Each row is a point. Two turns around zero, p and q, are shown by what they do to some points. Write where each new point lands after one turn and then the other. Backwards means that the second turn is done in reverse. Each puzzle has new turns, and all numbers are rounded.

Turn p:
[ 38  17 -25] => [-29  35 -17]
[ -5  -8 -32] => [-26 -15 -14]
[ 39 -17  21] => [ 27  27 -28]
[-72   7  37] => [ 29 -48  59]
Turn q:
[ 27 -44 -11] => [ 34 -32  25]
[-37  35 -37] => [ -1  19 -60]
[ 61 -18 -13] => [50  4 41]
[-12   1  29] => [-30  -3   9]
[-40  27  32] => [-54  12 -16]
Where do these land?
p, then q backwards: [-44  35  -3] => [ 19 -28  45]
p, then q: [ 27 -15  22] => [27 26  2]
q, then p: [  3 -40 -12] => [ 20  -2 -37]
q, then p: [-28 -45   6] => [ 17 -38 -33]
p, then q: [ 42  65 -13] => [-51  50 -32]

Turn p:
[ 27 -26  -4  11  29  20] => [19 -5 10 27 30 26]
[-29 -37  19  -3 -73 -17] => [-30 -39 -24  20 -18 -67]
[ 13   1 -32  34  26   8] => [ 8 40 13 22 21 16]
[-76   3  23  -7 -34   7] => [-74 -18 -25 -19 -16 -21]
[ 25   2   3 -13  30 -29] => [ 40   2   4 -25  18   3]
[  8  23  17  14   5 -13] => [  3   6  29 -19  -2  -6]
[  7  18 -28 -18  19   8] => [ 16  22 -14  -6 -10  29]
[ 25  15   2 -18  -2  16] => [ 19  -9   7   1 -23  20]
Turn q:
[ 13  -2 -18  43  12   7] => [ 21  -4  -2  39 -18  14]
[ 18  -2 -18 -21 -16  -4] => [ -9  -5 -25 -14 -16 -13]
[ 16  -1   9 -15  10   3] => [ 12  13  -9 -16   2  -1]
[-26 -45  11  -2 -39  -5] => [-10 -56  22 -25   3   1]
[-14  56  34   6 -25   1] => [-20  33  46   5  -3 -38]
[ 47  25   6   0  -6 -50] => [ 24  12 -27  11   3 -62]
[-32 -36 -41  13  39  12] => [ -8 -23 -21  24  16  63]
[-22   5  17 -25  25  36] => [-11  30  15 -25  12  36]
Where do these land?
q, then p backwards: [  4  16  36  23 -20  17] => [ 31  27  12  26 -13  -9]
p, then q backwards: [ 26  17  -9 -37 -18  10] => [ 35 -20 -14  17  -7  26]
p, then q backwards: [-46   1 -36 -25 -13 -16] => [ 28  18 -37 -43   5  -9]
p, then q: [-21  32 -12  45  17   9] => [-24  40  38   5  18  -5]
p, then q: [ 15 -24  31  16  16 -39] => [ 38   8 -24 -11  40  -3]
q, then p backwards: [ 21 -32  -1 -38  19  26] => [ -9  23  -7 -46  33  -9]
q, then p: [-25  -2 -28  49 -12 -19] => [-27   2  21  31  39 -25]
p, then q backwards: [ 26  -8  19 -33  12  11] => [  5 -47   1  14   3   6]

Turn p:
[-14 -25 -15 -16  38  -9   4  17   9] => [ 13 -11 -39  -5  18 -16  18 -17 -12]
[ -7  -3  35  27 -29  30 -42  31 -10] => [ 15  15  11 -11  -8   3  11  68  32]
[ 24  36   8 -37 -37   2 -32  -5 -34] => [ 19  10  27  23 -26   5 -49  36 -29]
[ 25 -18  12 -19 -29  16   1  -7 -36] => [ -8 -13   9  45   4   0 -24  31   4]
[-18 -32  34  -8  12  48 -29 -30  20] => [ 28  36 -25  30  -2  -7   4   1  59]
[-14  -4   3  27  -6  -8   2 -18   2] => [ -9  -1  14 -17   6  -5  -3 -10  25]
[-28  26 -11  22  30 -23  31 -13  -4] => [-36   9  -6 -40   3 -14  -5 -36  -9]
[  2  19 -50 -33 -13   5  22  -8  -3] => [ -5 -22 -17   6 -13  35 -33 -23 -29]
[ 32  29 -40  27  42 -26  21  29  14] => [-23 -27   0 -30 -31  -8  44 -28 -47]
[ 10 -37  15   7 -37 -33 -13  -9   7] => [ 22 -21  43  11  35  -4   1   5  19]
[-13   9   9   3  27  -3  36  12  32] => [-18  24 -15 -13  15  11  32 -27 -12]
Turn q:
[-37 -46  12 -16   6 -11  27 -18  48] => [-10  17 -28  13  64  -5  31  -1  30]
[ 17  14  30 -27   8 -76 -14  35 -17] => [-17 -13  53 -63  26  20  10  19 -30]
[-34   8 -31 -21  16  41 -40   9 -45] => [ -7   5 -39  28 -32  36 -23  21 -51]
[ 23  -4  26   6  -4   8  -2 -15   5] => [-15 -13   4  -7 -13  -7   2   0  30]
[ -1 -33  -1  -1 -44   5 -32  -4  -8] => [-16  22   5  12   4   6 -42  30  22]
[ 21  14 -23  49 -27   2 -22 -31  18] => [ 27 -21   4   9  -7 -24 -55 -21  28]
[  8 -19 -14   9   6  24  -6   5  18] => [13 -1 -2 30 -3 15  1 -3 20]
[ 12  38  -6  -4  20  -3  25 -33  13] => [ 23 -19 -26 -30  -9 -18  16 -28   3]
[-34  26  27  18  24 -33  26  26   8] => [-19 -11  21  -6  31 -19  31 -35 -39]
[ 24 -10 -20  10  -2  19  12 -12 -28] => [ 23  -1  -4  11 -33 -16   0  24   6]
[  1  11  -1 -21  -4  24  25  39 -10] => [ -1  35  11   4 -27  13  28  -8 -16]
Where do these land?
p, then q backwards: [-27  20   6  18  31 -20  36   5  24] => [-25  32  30 -32  -7 -14  23   7  20]
p, then q: [-11 -12  15 -40 -11 -23 -18  -1   8] => [ 10 -43  17 -10 -25  10   4   6   1]
q, then p: [-23  -4 -33  26 -19 -23 -41   8   1] => [ 22   1  -1  -5 -33 -49   8  26  13]
p, then q backwards: [-32 -13 -35   9   2 -37   2  13   6] => [  2  29   2  -7  20 -42  -6 -24  19]
q, then p: [ 40  -3  30 -14 -30 -24  18 -25  35] => [ 38  37  -2  15  18  20  16 -42 -24]
p, then q backwards: [ -9 -23 -20  22   8  29  39  -4 -35] => [-17 -12  46   0  11  19 -27 -37   4]
q, then p: [  9 -23   1  13  -5  38  23  26  33] => [-29  21  30 -12 -13  21  24 -24  23]
p, then q: [ 33  36 -10 -37  14  42 -13  -4 -12] => [  7  23  24  12 -28 -25 -57   0 -10]
p, then q: [ 37  -7   4 -27  20  23 -42 -10 -17] => [ 20   1  54  -1   1 -24 -35   2   9]
q, then p: [ -3  42 -22 -11 -39  -9 -41 -31 -33] => [ 62 -17   1   2 -20  -7 -43  33 -16]
p, then q: [-26 -16  37  28  16   8  25 -18 -13] => [  5  -9 -18  -8  42   6   9 -40 -22]
q, then p: [12  3 28 13 13 -3 12 41  4] => [-29  31   7  11  28  -2  -1   1  19]
